Each row of a before or after table is a point. The points were changed in one or more steps. Then noise was added and the rows were shuffled. The steps act on how far a point lies along the listed directions, d1 being the first. Name the steps. A step turns or swaps two directions, mirrors them in a line or flattens them onto one, adds a multiple of one to another, or multiplies one. Angles are multiples of 10 degrees, from the lower direction toward the higher: turns from -170 to 170, lines from 10 to 170 but not 90. Use the fewest steps. Two steps may share a direction if one is a turn and the other turns, adds or multiplies; they go together, in the order done. Otherwise the lowest direction goes first.

Directions:
(1): [-25, -68, 19]
(2): [-56, 8, -48]
(3): [-42, 31, 54]
Before (10 x 3):
[[19, 1, 36],
[33, -52, 26],
[-16, -20, 27],
[56, 25, -15],
[-24, 23, 95],
[24, 25, -4],
[-70, -15, -65],
[20, 8, -53],
[58, -2, 24],
[-14, 8, -20]]
After:
[[58, -4, 25],
[45, -6, 11],
[20, 11, 37],
[14, -13, -45],
[-17, -4, -14],
[19, -5, 7],
[-15, 11, 17],
[-72, -15, -64],
[53, -13, -5],
[-18, 36, 88]]
Steps: flatten d1 and d2 onto the line at 80 degrees

Directions:
(1): [65, 24, 77, 32, -29, -2, -5, -49, 41]
(2): [-25, 65, 18, 31, -32, 80, 1, 17, -54]
(3): [58, -1, -20, -69, -44, 35, 64, 30, 12]
(4): [-33, -74, 9, 19, 0, 51, 55, -64, -3]
(5): [-9, -50, -16, 17, -68, 33, -69, 33, 45]
Before:
[[17, 0, -9, -43, -31, 27, 49, 25, 15],
[-35, -21, -52, 5, -3, 1, -20, 23, 10],
[-59, 78, -13, -4, 19, 1, 10, 28, -29],
[5, 1, -38, -12, 12, -36, -9, 45, -1],
[35, 38, 21, 5, -20, -4, -27, 1, 30],
[31, 76, 44, 21, 22, -39, -40, -35, -2],
[87, 91, 41, -40, -14, 1, 41, 32, -4],
[-21, 49, -11, -13, 64, -21, 17, 25, -50],
[43, 69, -2, -45, -12, 12, 54, 55, -31],
[53, 55, 47, 4, -20, 5, 4, -23, -18],
[-10, 38, 15, -22, -1, 59, 62, -25, -45]]
After, 11 rows:
[[-4, 59, -17, -31, 34, 9, 35, 43, -50],
[-8, -25, -60, -31, -15, 9, 10, 34, 17],
[17, 54, 59, 43, -7, -4, -37, -35, -26],
[26, 6, -42, -34, 2, -23, 18, 50, 0],
[-3, 80, 59, 64, 41, -43, -78, -48, -11],
[42, 67, -4, -48, -29, 28, 49, 61, -26],
[21, 1, -13, -49, -34, 30, 47, 25, 16],
[-42, 74, -22, -25, -10, 25, 22, 44, -19],
[55, 95, 50, -2, -6, 1, 0, 24, -10],
[-12, 34, 13, -13, -20, 77, 49, -17, -39],
[14, 35, 30, 31, -1, -26, -55, -13, 27]]
Steps: add -1 times d1 to d3; turn d2 and d5 by 20 degrees
